Rows are points. Two turns around zero, p and q, are shown by what they do to some points. Write where each new point lands after one turn and then the other. Backwards means that the second turn is done in reverse. Each puzzle has new turns, and all numbers are rounded.

Turn p:
[ -2   4 -25] -> [ 19  -4 -16]
[-24   0 -40] -> [ 20 -22 -36]
[24 -6 20] -> [-3 12 29]
[ -1 -11  30] -> [-25  -2  20]
[ 3 13 15] -> [-12  16   2]
Turn q:
[15 -2  0] -> [12  7 -6]
[ -7 -15  -6] -> [ -5 -11 -13]
[ 14  36 -22] -> [-11  42   8]
[-23 -20  27] -> [  3 -40   9]
Where do these land?
q, then p backwards: [ 13 -48   9] -> [-21  -7 -45]
q, then p: [-17  -2 -12] -> [ -7 -15 -12]
q, then p: [ 5  2 12] -> [-1  6 12]
q, then p: [-30  19  -2] -> [-33 -13  -7]
p, then q: [ 5 22 15] -> [-16  10  20]
q, then p: [ 24   7 -22] -> [ 12  22 -22]

Turn p:
[ -3  -8 -23 -19] -> [ -6  -9 -29  -5]
[ -9  -8  33 -16] -> [-17 -20  25 -13]
[  1 -35  18   0] -> [  2 -35  14  11]
[ 33  47 -46  17] -> [ 37  56 -33  -9]
[-23   4  18  19] -> [-17   9  24  17]
Turn q:
[-37 -15   6  -7] -> [-32   9  -7 -22]
[-12  28   4 -11] -> [  8  26  14 -11]
[ 18 -37  21   3] -> [ -3 -44 -10 -10]
[ 13 -10 -48 -21] -> [ 14  15 -46  21]
[18 34 17 36] -> [13 -6 49 22]
Where do these land?
p, then q: [-15  -3 -13 -23] -> [-16  18 -19   1]
p, then q: [ 12 -13  17  30] -> [  5 -32  21   4]
p, then q: [ -1 -16 -30  41] -> [ -2 -11  20  48]
q, then p: [ 45  43 -10   8] -> [55  8 31 -3]
q, then p: [-14  -6  30 -31] -> [-15 -19 -17 -35]
p, then q: [  3 -36 -15 -12] -> [-17 -16 -28  18]
q, then p backwards: [-29  31  20 -12] -> [ 4 41 25 -2]

Turn p:
[-27   5 -14   4 -33  26] -> [-13 -25 -29 -16   0  29]
[-15 -24   2  -5   9   2] -> [ -4 -20   7  -3  16 -14]
[-20   2  -1 -28   8  -4] -> [-25  -1   5 -20   1 -15]
[ 26 -13  -7   4 -13 -47] -> [ 25   2  -7  19 -34 -33]
[ 17   2 -21   3  24  20] -> [ 22  20   1 -16  24   4]
[ 13   8  48  14 -12  -7] -> [ -7  -1  25  39 -19  18]
[ -6  -9 -10  -8   2  -6] -> [  0  -6  -4  -9   1 -14]
[13 10 14  7  1 37] -> [ 6  5 16 -2 12 38]
[ -1  20  -9   8  14 -21] -> [ -6  26 -14  10   0 -13]
Turn q:
[ 11 -11  -1 -18   3  -4] -> [  3 -11  12 -15   8  -5]
[  9   3   0   3 -20 -10] -> [ 18   6  -2  -5 -12  -9]
[ -8  17  -1 -13 -14   8] -> [ -7  -4  -7 -10 -23   5]
[ 13 -18  16  38 -18  29] -> [33 19 12 25 -1 34]
[-14 -11 -17  -8  -7 -11] -> [  3 -23  -8   5  -3 -14]
[  3  -9 -42   0  36 -10] -> [ -8 -20 -27  -4  44  -9]
[-13  29  44  -2  18  -2] -> [-40  33  20   3 -14  -2]
Where do these land?
p, then q: [ 27  -7  17 -17  -3  -5] -> [ 12  18  23  -5 -19  -2]
p, then q: [ 15 -21  25  11   2   2] -> [13 22 21 13 10  7]
p, then q: [ 11 -30  17 -22 -15 -10] -> [ 24   0  35   6 -10 -14]
q, then p: [  8  -6 -25  12  22   9] -> [ 10  13   0 -13  30  -9]
p, then q: [-22  24 -11   7  22  -7] -> [-28  -2 -30   5   3  -9]
p, then q backwards: [-30  11 -22  12  13   8] -> [  4  16 -25   8  30  -2]
q, then p: [ -8  11 -33  33  14 -17] -> [ 17  25 -35  -3  18 -19]
q, then p: [ -4  15  12 -13 -31  12] -> [  0 -19  -2 -10 -28  21]
q, then p backwards: [  2   3  20 -24 -24   8] -> [ 18   0  11 -29 -18   1]

Turn p:
[ 1  5  3  0  2 -1  1 10] -> [-2 -2  3  4  2 -2 -7  8]
[  3  -4 -12  11   4   0  -8  -3] -> [  4  -9 -15  -5  -2   2  -3  -5]
[ 2  6  3  6 -6  4 -9  0] -> [-1  0 -2  7 -8  4 -8 -5]
[ 2  5  4 -3  6  7 -9 -6] -> [  5   7   0   1   3   0  -9 -10]
[ 2  5  6 -3 10 -1 -1  2] -> [ 5  3  3  3  6 -6 -7  2]
[-2  0  6 -3 -4  2 48 -2] -> [-5 12  6 11 19  8 32 25]
[  0  -8 -17  -5  -7   3   2   1] -> [ -5  -3  -3 -16  -3  10   5   2]
[ -6 -13   4   0  -2   1  -9   3] -> [ -3 -11   7  -2  -2  -2   1 -11]
[-9  6 -1  0  1 -6 -8 -3] -> [ -6   3  -4  -1  -4 -10  -5  -5]
[ 7 -1  5 -3 -2 -9 -7 -3] -> [  9   1   4  -1 -10  -6  -1  -1]
Turn q:
[ -6  -6 -12   6  -3 -14  -1  -5] -> [-4  3 -5 19 -1 -4 -3 -7]
[  6   0  -9 -10  -1   0  -6  -9] -> [  2  -2  -9  -3  -1   4   1 -14]
[13  9  7  1  8  8 12 11] -> [ 10  -2  -3 -14   5  -7   6  16]
[ -2  -1   2 -14   1  -1   6   4] -> [-3 -9  2 -8 -1 -8 -2 -4]
[ -7  -3   2   7   5  -8 -12  -2] -> [ 4  7  8 10 -1  3 -9 -4]
[ -2 -14  -2   3   0   1  -3  -4] -> [-1 -5  6 10  3  5  5 -5]
[ 8  9  8  1 -7 11  4 19] -> [  1  -7  -3 -13  -4   4  -2  22]
[-10   1  -1  10   2  -4 -11  -2] -> [-1 10  5  9  2  6 -9 -1]
[ -3  -5   3   3  -6 -12  -5 -16] -> [ -2   9   4  11 -11   1   4 -12]
[ 3 11  2 -7  0 18 16  5] -> [ -8  -4  -5 -21   8  -4   8  11]
Where do these land?
q, then p: [  8  14 -17  12  11   8 -11  -1] -> [  8   5 -15  -9  11   8 -20   4]
q, then p: [  6   3   0   4 -12  -7  15   4] -> [-11  -8  -2  -4  -8  -1   6  14]
p, then q: [  2  -2   1 -16   7   0 -10   0] -> [  9   2   4 -10 -10   1  -3 -10]
q, then p: [15 -7 -9  8  2  0  2 -8] -> [  7  -1 -13   1   7   9   7  10]
q, then p: [ -8  -1  -2  13  -5 -10   9   4] -> [ -9 -10  -8   9  -5  -8  -3   6]
p, then q: [ -3   3   4 -17   1   1  -3  -3] -> [  2   8   4 -12  -8  -3  -5  -3]
q, then p: [ 7 -1 10  1 13 11 -1 -5] -> [11  9 10  3 10  2 -1  7]
p, then q: [-15  -7  -2  10 -11  -1   5  -7] -> [-18   3   0   8   6  -9   8  -1]
p, then q: [  2  -9   6  -6 -15  -2  -4  -1] -> [ -8   0   6  -5 -12   1  11   4]
q, then p: [-7 -2 -2 -1  2  4  1  8] -> [-1 -7  3 -1  4 -6 -3 -5]
p, then q: [-5  9 11 -8  8 -4 -4  8] -> [  9   8   8   3  -8  -1 -12   0]

Turn p:
[  2   8 -14  -2   5  -7  -2   5   3] -> [-10   5  -5  -6  -6  -6  10   6   0]
[ 10 -11   3 -19   2  -2  -7  -4  -3] -> [  8   8   7 -15   7   1  -6   5 -13]
[-17  14  -4  16  -3  15   1 -26 -12] -> [  2 -19  -9  26 -19   1   0  -9 -15]
[-24 -20 -13 -16  -6  -9  19  13  -7] -> [ 14 -18  -3 -16  17  10  30   2   5]
[-9 19  4 -3 13  1 23  5  5] -> [  8  15  -3  11 -11   3  21 -10  12]
[-1  1 -3  6 11 -5 -8  1 15] -> [-12   5  -7  -9  -6  -1  -4 -10   5]
[ 17  -2  14  25 -11 -17   2   6   5] -> [-13  -2  16   8  12 -20 -13  -6  19]
[  7 -14  -2  18   5   6  -4   1 -10] -> [ -9  -4 -10   9  18  -3 -10  -3  -5]
[ 10  -4  -2 -12   0  19  -3  -5   5] -> [ 14   8 -10  -4  -2   3 -13   9  -6]
[  4  10  15 -14 -14   0 -21   3  -1] -> [ -2   3  22  -4 -10  12 -14  15  -2]
Turn q:
[  4  10  11 -11 -14  15  -4  -1   6] -> [ -3  14   6  -2   3  13 -14 -15  -3]
[ -4   0 -15   0   6  -8   0  15 -12] -> [  4  -3  -3   8   0  -5   9  17 -15]
[  8  -6  -9  17 -12  20  16   0   6] -> [16 -7 12 -8  4 21 15 -8  5]
[  5   1   7  -4  12   9 -22   3   0] -> [  1   6 -10   6  18  -2 -16   3   5]
[-16 -10  33  -6  -1 -24  10   9 -18] -> [-30 -16  15 -14  -2 -25 -10   4 -15]
[-13  12 -21   4  -7  -6 -18  -8   0] -> [  1  -4 -17  26 -14   8   1  -2  -2]
[  1 -21  11  11   1   8  12  -3   7] -> [ -5 -11  10 -16  11   4   9  -3  15]
[  5  24   5 -10   6 -21  -2  -2  21] -> [  1  19   3   5 -25 -11 -18   8  11]
[ -7  12   4   2   1  -2  -2  -9 -15] -> [  2  -6  -2   9  -3 -12  -5 -13  -8]
[ 20 -10 -15   1   3   0  -2  -4  -1] -> [ 14   2 -17 -12   2   5   9   6   3]
[ -4 -11 -11  -5   6   9  12   0   6] -> [-2  7  3 -1  6  3 21  2  5]
Where do these land?
p, then q: [  5   8 -34  -3   7 -11   1  -5   6] -> [-11   4   1   1 -23  -2  18   9 -21]
q, then p backwards: [  1  -6 -19 -10  -6   6  -7  -7   6] -> [-9  5 -5 -2 17 12  4 10  0]
p, then q backwards: [ -9  -9  -7  10   1 -48  25  -5   3] -> [-15 -17  13   7  17   8  36 -26 -15]
p, then q: [-10   5  17 -12   3   6   8  11   3] -> [ 13  11  12  -5   6   8  -6 -12   9]
q, then p: [ 1  3 18  8  7  8 -9 -5 -9] -> [-11   3   0 -13   1  -1  -9 -13 -13]
q, then p: [ -1 -11 -33  10  -7   9  -6  11 -24] -> [  6   5 -24  18  30  -9  11   7  -8]
q, then p: [ 10   2  13 -31   5 -10  -1   0  -2] -> [-12  -1  14  -5 -21   7  18  10  -8]
p, then q: [ 0  9 15  1  3  5 -9 -7  0] -> [  2  -8  -2   4   3   7 -13 -12  -1]
p, then q: [ 8 -3 -2  9 -2  8 -7 19  8] -> [-2  8  1 19  3  7 -1 12  9]
p, then q: [  3   5   6   8 -14   7   7   0  -2] -> [  4 -10   1  -4   0   6  -7  10  10]
q, then p: [ -9   2  15   6  -4   7 -10  -5   7] -> [ -4  -6  -5  -5  -7   8 -14 -13  -3]
p, then q: [ 2 -6 11  2  6 11  6 -7  4] -> [ 13   0 -12   1   0   0  -5  -5   6]

Turn p:
[-14   1  -6  11   1 -13 -19 -12  -4  11   4] -> [  6 -13  -7 -10  14   3  -6  -7  -7   9 -20]
[-10  10  -6  -2 -16   9  19   0 -13 -17  -6] -> [ -7  -3   7  19 -16 -11  -9  12   9  16   2]
[ 13  13 -24 -14  14  -6 -11   3  10   7 -22] -> [ 12  -4  -1  -4  -5  19  -5 -28  26  -5   5]
[ 10  15 -12 -12  15  -9 -32  -4  12   6 -18] -> [  0 -11  -9 -15   6  18  -5 -31  24 -12  -6]
[ 10  -1  -3  10   3 -15   6 -16  20  30  24] -> [  8   9   8 -26   9  17  -7 -12 -34   7   6]
[  6   7  19   3 -20   8  -3  11 -14 -13   5] -> [-24   2  12   8   2  -3   3  23   6  -5  -7]
[ -7   5  14  -9   9  15  17  -3 -15 -13   6] -> [-11   8   3  14 -20 -22   7   1  -6  -3  -5]
[  0  -4 -13   9  10   3 -14   2  11  40   4] -> [ 18   6   0 -25  14  17  19 -16  -4  14  -5]
[  6 -10   0 -10  -4   5   9  16  -4 -24   4] -> [ -6   2   1  27  -1  -3   4  10   3 -11  14]
[ -6   3  14  10   2   5  18  18   3 -26  -6] -> [ -2   0  13  11   0 -29  -2  14   9 -10  15]
[  0  -9 -12   8   7 -14 -14  -5   4  20  24] -> [ 10  -4  -1  -7  20  16   5 -13 -25   5  -8]
[  2  -8  10  -1  -1  -9   9   3 -15   1 -14] -> [ 11   8  -2   3  -8  -2  -6  15   5 -10 -10]
[ 10 -10   1   7  -1  14   4 -10   0 -15  -8] -> [ -3 -14  -5  -1 -16  -2   6  12  -1  -6  11]
[-19 -10  17 -10 -18   7  12  -4   4  -9   4] -> [-14  13 -16   7   0 -17  -6  17  -6  10   6]
Turn q:
[-13   1   0  -2 -13   0  28  -9 -13  -2   9] -> [ 22 -17  -8  -2 -20  -1   6 -14  -1   3   0]
[ -5  15  11  21 -17   7  -8 -18   1  20   2] -> [-12  16  -9   7 -34  -3  14   7   4  -6  -2]
[-14 -12 -14 -12 -10  14 -12 -18  -8  -6  -8] -> [ -4   1  -7   0  -2   0  -9 -22   9 -14  26]
[ -2   9 -14   0   1  12  -7  10  -7  16 -10] -> [-13  16  -1  -2  -4  11  -8 -15  -8   9  -2]
[ -9  21  18   6  10 -13  13  15  16 -22   5] -> [  5 -18   9  14  12   5  20   7  12   3 -30]
[-15  -3 -21  17  18  -1   8  -1  -5 -15 -12] -> [  9  -4  -9  32   9   6 -17 -12  -2   4  -2]
[  8  -9   5 -16  -5  -7 -15   5 -19   8  12] -> [-12  -8   0 -21   3   2   5   6 -16   2  19]
[ 15  -6 -13   7   4 -13   1  16  14 -10 -25] -> [  4   8  12   8  21   2 -21   3 -11 -15 -19]
[ 25   8  13 -15  -2   3 -11 -13  -1   2  19] -> [-11   1 -13 -27   4 -17  13  14   6   1   4]
[-17   0   6  -7  21 -12   7  -9  18   5 -21] -> [ -5 -14  12  11  -4   7 -25   7  24   1 -10]
[  7 -11  -2  -2  -1  -9   5   8  18   0  15] -> [18  4  6 -9  9  7  3 17  3 -1  0]
[ 20 -12  13   4  -7  19  -7  13 -14   4  13] -> [ -1  14   9 -11   3 -19  17   1 -19  11  14]
Where do these land?
p, then q: [ -4   3  -6   1   7 -25   5  12   6  -1 -17] -> [-12  10  -6  -3  19 -11   1  19   6  -8  -3]
p, then q: [ -5  -5   8   7  -3   8  17  -3  10  -4 -11] -> [  4  -4  -1 -15   4  15  10   9  -9  -3  -2]
q, then p: [ -5  -5   6 -38  -7 -19  16  11   1  -8  -9] -> [ -7   8 -38   4  -9   2  11   6  -3 -25   6]
q, then p: [ 19   9   8 -22   3 -25   6   7  -3   5   8] -> [ 12  19 -22  19  -2   4  10  -1  16  -9  -2]
p, then q: [  5   0  -4  -2  -4   9 -15   7  -4 -10 -15] -> [17 10 11  6  6  4 -3  1 12 -4  0]
p, then q: [-2 -3 14 12 -8 -6 -3  8  5 -8  1] -> [ -4 -10   9   4  16   8   1   5  -2   8  -1]
p, then q backwards: [ 0  2 -5 14 27 14 -4 -4 10 -6  6] -> [ -3  -4  14 -11 -17   7   7   1 -19 -16   4]
p, then q backwards: [  5  -9  -8  -2  -1   8  -3 -31   4  -7 -12] -> [ -9   8  -5  -8  -4 -13   6 -19 -19  13   8]
q, then p: [  1   1  -9  -4 -11 -10   7  12   9  12  38] -> [ -4  22  13  13 -20  15  19  -3   9   3  16]
q, then p: [ 8 -5 -7 18 -4 14 10 11 -3 19 22] -> [ -5  16  27  -3 -12  19   0   0   4  10 -10]
q, then p: [-5  4  3 -3 -6 13 -3 -8 11 18  1] -> [-17   8   1  -6   5   1 -10  -3   6  13   9]
q, then p: [ -5  17  -4   2  -4   7  12 -10   2 -10  -7] -> [  7 -14  -7  -9  -8   6 -14   1   3   4  10]
q, then p: [-10  -8   2  18  12  14 -45 -13 -48   3  -4] -> [  8 -14  11  15  22 -18  -1  -1 -39  39 -30]
